Every row gives one point. To make a cloud, some directions were put in groups of two or more. Within a group, all points are equally far from the middle, so they leave a hole (a ring in 2 directions, a hollow ball in 3). The other directions are filled evenly. Then the cloud was stretched, turned, moved and blurred a little. How many holes are there, and how many directions does each take, smallest first?

Cloud:
[[ 6.5 -1.8]
 [-1.8 -0.9]
 [-1.6 -1.8]
 [ 0.2  2.0]
 [ 4.7  0.1]
 [ 2.2  2.1]
 [ 7.0 -1.7]
 [-1.9 -3.7]
 [ 6.3  0.6]
 [ 0.1  3.3]
 [ 6.2 -4.7]
 [ 5.0  3.4]
 [ 5.9 -5.6]
 [ 4.8  2.8]]
Holes: 0

Cloud (19 x 3):
[[-2.9  3.7 -7.4]
 [-3.9  1.2 -8.1]
 [-1.4 -1.8 -7.9]
 [ 3.9  4.8 -1.3]
 [ 4.2 -1.4 -2.2]
 [-1.5 -5.7 -1.0]
 [-3.8 -0.9  4.4]
 [ 1.0 -4.8 -2.7]
 [-1.3 -1.0 -8.1]
 [ 1.4 -4.6 -2.8]
 [-0.3  3.2  5.0]
 [-0.5 -0.1 -8.1]
 [ 0.1  6.1  3.1]
 [-3.1 -3.8 -6.8]
 [ 2.5  0.7  3.9]
 [ 4.0  0.9  2.1]
 [ 4.4 -0.8 -1.2]
 [ 0.3  2.8  5.0]
 [ 0.5 -0.3  4.5]]
Holes: 1 (3)

Cloud, 22 rows:
[[ 1.8 -3.4  2.7]
 [ 0.1 -2.3  4.1]
 [ 3.3  0.6  3.7]
 [-2.5  4.4  1.4]
 [ 0.5 -1.1  2.0]
 [ 2.3  4.2  9.3]
 [ 2.9 -2.6 -3.0]
 [ 0.5 -5.1  3.9]
 [-0.4  1.4  6.7]
 [ 0.5 -5.0 -0.9]
 [ 4.5  2.2 -4.6]
 [ 3.6 -1.6 -5.4]
 [-4.8  0.3 -1.6]
 [ 2.4  0.3 -1.6]
 [-2.7 -1.9 -5.4]
 [-1.2 -3.7 -7.7]
 [-1.0 -0.2 -5.1]
 [ 1.0  6.3 -2.8]
 [ 7.3 -3.2  4.1]
 [ 6.7 -4.4  2.7]
 [ 3.4 -4.4 -6.1]
 [ 2.2 -6.0  5.7]]
Holes: 0

Cloud:
[[-3.8  2.7  6.0  2.2]
 [-1.7  2.0  6.4 -3.2]
 [ 0.4  3.6  3.7 -5.8]
 [ 2.7 -0.3 -5.0 -5.9]
 [-0.7  8.4 -1.5  0.3]
 [-0.8  1.0 -0.1  6.4]
 [-1.1 -0.4 -5.0  3.0]
 [-0.7  5.0 -0.3  5.4]
 [ 4.1  7.1 -0.8 -0.2]
 [-3.7 -4.5  0.1 -0.4]
 [ 3.9  7.2  0.0 -1.0]
 [-4.4  3.1  5.5  1.9]
 [ 5.2 -1.5  0.0 -0.8]
 [ 1.1  8.4 -1.7  0.6]
 [-1.2  1.2  3.6 -6.6]
 [ 0.4  7.3 -1.7 -5.5]
 [-4.2  6.6 -0.3  0.4]
 [-1.1 -3.2  1.1  4.7]
 [ 2.5  7.8 -0.2 -2.7]
 [ 2.4 -1.4  5.0  3.1]
 [-1.2 -2.6  0.8  5.2]
 [-0.4 -4.9  1.1 -3.7]
 [ 0.3  2.5 -5.7 -7.2]
 [ 4.4  5.0 -3.7  2.0]
 [-1.2  7.9 -1.1  1.7]
 [-0.4  4.6 -4.0 -7.4]
 [-2.2 -4.5  0.2  2.6]
 [ 1.0  4.0  4.6 -4.2]
 [-6.0  3.1 -2.1 -2.1]
 [-4.2  6.7 -1.0 -0.5]]
Holes: 2 (2, 2)

Cloud (47 x 6):
[[ 5.2  8.2 -3.0 -0.1  1.6 -4.9]
 [-2.3 -3.3  4.0  0.3 -3.9  3.5]
 [ 1.5  3.8 -1.8 -7.0 -2.8  2.7]
 [ 6.4  9.1 -2.8  1.9  1.9 -1.0]
 [-0.9  1.4 -0.5 -0.7 -7.8  3.9]
 [ 0.3 -0.8 -2.3  1.8  5.0  5.0]
 [-1.8  8.8 -1.8  1.5  1.7  2.9]
 [ 4.9 -3.9  0.3 -3.3 -1.1  5.5]
 [ 2.7  8.3 -0.3 -4.1 -1.8  4.4]
 [ 4.4  8.4 -2.6  0.9  0.0 -5.5]
 [-3.0 -5.6 -0.4 -0.7 -0.5 -2.4]
 [-3.8  1.2 -3.4  2.7  0.3  4.8]
 [-2.1 -1.6 -0.9  2.3  1.2  6.5]
 [ 0.3  6.5 -2.4  6.1 -4.5 -2.7]
 [ 2.9 10.2  2.6 -2.2 -2.6  2.1]
 [-0.8 -1.1  0.6  5.9  1.0 -2.9]
 [ 1.2  4.7 -2.5  5.4 -7.1  1.6]
 [ 4.9  9.9  2.2 -1.6 -2.4  2.2]
 [ 1.3  6.7 -5.3 -3.7  1.5 -3.2]
 [ 4.4 -4.5 -4.2 -4.4  2.5 -1.0]
 [ 7.3  1.4  3.7  1.1 -4.1  1.8]
 [-3.3  0.1 -3.9  3.3 -3.5 -3.3]
 [ 6.3 -1.1  1.9  3.6 -3.1  3.5]
 [-0.8  4.0 -3.1  6.1 -6.2  0.3]
 [-1.4  5.1  0.1  6.6 -5.1  0.6]
 [-0.3  0.8 -0.4 -2.3  7.9 -2.1]
 [-1.3  8.6  3.7  0.0  0.5  3.7]
 [ 5.5 -1.4 -1.4  6.0 -0.2 -0.5]
 [-1.7  4.6  5.2 -4.8  2.0 -1.0]
 [ 4.5 -2.4 -1.8  0.8  0.7  6.6]
 [-2.8  0.4  1.6  1.6 -6.4  4.1]
 [ 7.4  6.2  4.0 -3.5 -1.5  0.1]
 [ 4.0 -4.0 -5.7 -0.2  3.3 -0.2]
 [ 0.4  4.6  2.0  4.2  5.5 -1.2]
 [ 4.4 -5.2 -0.6 -5.8  0.2  2.2]
 [-1.4 -5.1  0.6  1.5  0.5 -3.7]
 [ 4.7 -3.9 -3.2 -5.1 -1.8 -0.4]
 [-0.2  7.4 -0.8  0.7 -0.9 -6.3]
 [ 1.0  9.2  4.3 -2.2 -3.1  0.9]
 [ 6.1 -2.0  5.0 -0.2 -2.6  1.4]
 [ 1.2 -6.6  3.7 -1.8 -1.5  2.9]
 [-1.6  4.0  6.0 -2.6 -1.1 -2.6]
 [ 4.1 -6.3 -0.6 -5.1  0.3  1.0]
 [ 1.2  0.4 -1.7 -1.9 -6.7 -4.0]
 [-2.6 -1.5  4.7 -0.6 -4.6  0.0]
 [ 0.2 10.1  3.3  2.3 -2.6  1.9]
 [-0.6  6.6  5.5 -2.1 -3.3 -0.8]]
Holes: 3 (2, 2, 2)

Cloud (49 x 6):
[[ 1.8 -4.4 -0.8  0.5  5.5 -4.6]
 [-0.2  0.0  7.4  0.7  5.9  6.5]
 [ 2.8  0.4  2.5 -2.9  6.3  0.6]
 [-5.0  7.9  0.3  0.3  3.0 -3.8]
 [ 4.3 -5.3  7.9 -3.0 -2.6 -2.2]
 [-0.7  0.0 -3.8 -2.0 -7.9 -3.8]
 [-4.0  4.8  5.5  2.1  1.9  2.7]
 [-2.5  5.4 -2.3 -4.0  1.3 -3.4]
 [-2.2  1.6 -4.9  3.3 -0.7  5.9]
 [-2.3 -3.3 -1.5 -0.4  5.7  1.8]
 [-0.6 -3.2  6.4  3.1  3.5  7.0]
 [-2.4 -5.9  4.1 -1.0 -2.2 -1.0]
 [ 0.5  0.0 -1.4  5.3 -2.2  1.1]
 [ 3.6 -2.6  2.2 -3.2 -4.8 -0.4]
 [-2.9  3.6 -0.5 -2.3 -3.3 -2.1]
 [ 9.6 -1.1  0.8  5.1 -0.1  2.2]
 [-2.8 -4.2 -0.3 -3.8  0.3 -8.1]
 [-0.9  2.8 -6.9  0.3 -3.0 -3.2]
 [ 5.0 -4.1  4.6 -4.6 -2.0 -2.9]
 [ 2.3  7.8  2.6 -5.6 -0.1  4.9]
 [-5.5 -4.2  2.9 -4.7 -0.7 -0.7]
 [ 5.9 -5.0  3.3 -3.9 -3.2 -3.4]
 [-4.4 -5.3  4.6  2.6  4.2  0.9]
 [ 2.2 -5.1 -1.6  0.7 -2.1  2.6]
 [ 6.2 -6.2 -0.7  0.9  2.8 -2.6]
 [-2.7 -0.9  4.1 -5.4 -3.8  1.5]
 [-5.1  5.3  6.7 -0.2  1.4  1.3]
 [ 3.5  9.0 -2.2 -2.7  1.9 -2.2]
 [-3.9  1.2 -3.3  2.3 -8.6 -3.1]
 [ 2.3  4.2 -3.6  5.5  5.7 -3.7]
 [ 2.7  3.6 -7.1  0.2  0.9 -3.0]
 [ 1.0 -1.8  0.2 -0.1  3.9 -2.7]
 [-0.9 -3.5 -0.2  2.7  1.7 -5.4]
 [ 4.8  0.2  2.8 -0.9 -1.4 -4.5]
 [-4.8 -0.3 -7.5  2.2 -8.0 -6.4]
 [-7.4 -1.6  0.3 -2.8 -0.2 -1.3]
 [ 1.9  2.1  0.5  1.6 -7.8 -5.7]
 [-7.7  0.5  2.0 -0.7  1.3 -5.1]
 [ 8.3 -3.3  0.0 -2.1 -2.9 -0.6]
 [-2.0  1.6 -0.8  3.0 -2.8 -3.0]
 [-3.1  2.6  3.4  5.4 -3.6  2.4]
 [-0.2 -1.8  4.1  4.2  4.4  7.0]
 [ 6.4 -6.3  5.1 -1.3 -0.7 -2.1]
 [ 5.0 -2.6 -0.8  4.6 -2.2 -5.7]
 [-2.9  5.8  2.1 -2.4  3.3  3.0]
 [ 0.1 -1.1 -1.7 -2.7 -0.8 -2.0]
 [-2.2 -2.9  6.7 -1.9  4.6  6.6]
 [-7.0 -0.1  0.4  4.9 -6.3 -1.1]
 [-6.3  4.7 -3.4 -3.7 -1.5 -1.7]]
Holes: 0
